Each row is a point. Each copy is the shape, with its points in the same order, stretched, turned, moved and blurred by noise. Say if it was mirrored as well.
In the rows, 128 means zero.

Shape, 9 rows:
[[192 174  66]
 [159  90 174]
 [ 98 130 146]
 [ 90 141 194]
 [ 81 130  97]
 [114 135 154]
 [ 95 106 169]
 [140 117  92]
 [207 140 170]]
Copy 1 (9 x 3):
[[236 156  75]
 [131 159 192]
 [111  87 125]
 [ 87  62 173]
 [105  98  67]
 [132 101 146]
 [ 75  91 161]
 [131 147  99]
 [187 166 205]]
Copy 1 is: mirrored
Copy 2:
[[211 144  53]
 [117  65 158]
 [ 87 151 132]
 [ 46 136 129]
 [108 188 131]
 [ 88 138 120]
 [ 66 128 160]
 [163 144 122]
 [139  56  94]]
Copy 2 is: mirrored

Shape (8 x 4):
[[107 105  57 152]
 [103 113 111 118]
 [205 153 155 161]
 [117 163 132 135]
 [167 200  60 162]
 [190 138 167 112]
 [117 121 137 108]
 [126 112 160  68]]
Copy 1, 8 rows:
[[ 40 142  95  89]
 [ 66 125 131 126]
 [210 171  98 174]
 [141 122 133 114]
 [166 186 108  50]
 [175 170 144 187]
 [ 91 120 145 153]
 [ 85 138 180 183]]
Copy 1 is: mirrored
Copy 2:
[[141  89  86 186]
 [116 118 145 148]
 [157 172 111  68]
 [123 169 150 137]
 [121 174  49 145]
 [118 166 148  52]
 [110 136 164 123]
 [ 79 138 192  88]]
Copy 2 is: only turned
Copy 3, 8 rows:
[[ 92 204  80 135]
 [138 176  99 124]
 [123  58 108 196]
 [119 125 114 116]
 [ 50  99  41 140]
 [172  60  96 158]
 [156 144 113 128]
 [202 122  98 116]]
Copy 3 is: mirrored
Copy 4, 8 rows:
[[117  96  54 100]
 [137 133 111 105]
 [165 154 144 226]
 [132 165 103 138]
 [150 164   7 178]
 [190 179 164 190]
 [148 148 134 129]
 [191 173 163 122]]
Copy 4 is: only turned

Shape:
[[104 152  67 159 138 119 122  96]
 [130 112 139  77 180 129 143 145]
 [146 125 152 118 133 114  95 158]
 [ 91 150 132 158 141  23 118  94]
 [141 120  93 149 154 137 130  92]
 [167 161 107 174 109 126 127 171]
 [147 145 210  66 136 131  99 127]
 [144  79 104  92 207 107 166  91]
 [122 102 190  87 179 124 102 148]
 [ 75  96 177 123  70 150 167 104]
 [146 123 142 131 125 112 122 147]
 [138 134  67 111 110  78  69 149]
 [144 132 166  83 147 110 156 154]
 [ 44 147 160  93 137 160 129  84]]
Copy 1:
[[ 98 118  96  39  84 118 144 129]
 [182 144 148 119 166 174 117 167]
 [120 150 147 136 179 155  84 123]
 [ 60 145 201  84  95 150  98 163]
 [124  85 110  70 129 107 129 121]
 [ 60 138  95 135 127 102 119 134]
 [198 128 187 168 164 188  24 129]
 [170  92 150  72 170 144 142 179]
 [185 153 189 148 195 172  81 127]
 [158  83 177 153  84 203 158  90]
 [110 131 146 136 155 148 104 131]
 [ 67 169  87  45 174 169  97 135]
 [159 142 170 161 153 180  97 180]
 [218 126 167  92  64 194 119 109]]
Copy 1 is: only turned
Copy 2 (14 x 8):
[[166 112 109 183 177 126 121 136]
 [ 92 105  92 111  70 108 174 140]
 [147 117 110  79 112 123 126 147]
 [207 142  88 187 157  24 119 159]
 [125  75 133 157 128 126 115 131]
 [157 126 169 126 182 177 120 199]
 [112 148  37  80  61 116  99 149]
 [ 77  53 127 169  51  80 186 123]
 [101 111  77  63  81  84 133 123]
 [101 249 138 137  68 118  84  74]
 [140 131 139 112 115 130 124 148]
 [236  98 103 112 160 154 167 137]
 [102 149 101 107  72 112 164 173]
 [104 192  27 131 112 103 112  91]]
Copy 2 is: mirrored
